Each row of a before or after table is a point. The points were changed in one or more steps. Then noise was added and the rows were shuffled. The steps act on columns, c1 being the first. Write out the steps. A step turns or swaps two columns, mirrors them in a line or flattens them onto one, adds a multiple of one to another, or multiplies or shifts one. Angles are multiples of 10 degrees, from the lower column toward the higher: turns from -170 to 170, lines from 10 to 170 but not 90. Use the fewest steps. Two steps may share a column if one is a turn and the other turns, adds or multiplies; they go together, in the order done. Otherwise the lowest column goes first.

Before:
[[ 20 -26]
 [ -5 -11]
 [ 22  12]
 [ 15 -11]
 [-23 -26]
 [ 24 -17]
 [ -9  40]
 [  8  10]
 [ 11   7]
 [-17 -27]
 [ -7 -15]
 [ 10 -13]]
After (12 x 2):
[[ -8 -25]
 [ -5 -19]
 [ 10   2]
 [ 22  45]
 [-22 -59]
 [ 15  11]
 [ 26  18]
 [ 20   4]
 [-17 -52]
 [ -9  27]
 [ 10  23]
 [  6  21]]
Steps: add 1.5 times c1 to c2

Before:
[[ 15   0 -22 -28  10  -6  46   8]
 [-15  36   5  15   8  -7 -10   9]
 [ 12 -10   0  15  -7  -5   4 -26]
 [ 14  -7   4  12  25  10 -14   0]
 [ 14  11  -8  15  -5   5 -16   1]
 [  8   9   7   5  -6  -5  -3  16]
 [ 15  -7   2   9  24  38  13  18]
 [ -1  -9   4  12  -4  -6 -10  16]
 [ 11   2  10  -4  -9  -1 -16 -38]
 [-23  -7 -14   7  -2  -5  -5   8]]
After (10 x 8):
[[ 13  40   0  16  -8  -5   6  35]
 [ 14 -11 -15 -29  10  -5  48 -13]
 [ 14 -16   0  11  23  38  12 -31]
 [  6 -27   5   4  -6  -6  -2 -17]
 [ 12   5   2  14  26   9 -14  -3]
 [-26  -5  -9   6  -3  -4  -4 -17]
 [ -3 -15   1  12  -4  -6 -10 -31]
 [-16 -40   5  14   9  -8 -11   9]
 [ 10  48   8  -3  -8  -2 -15  58]
 [ 11 -12  -6  14  -6   5 -17   4]]
Steps: multiply c8 by 2; turn c2 and c8 by 140 degrees; multiply c3 by 0.7
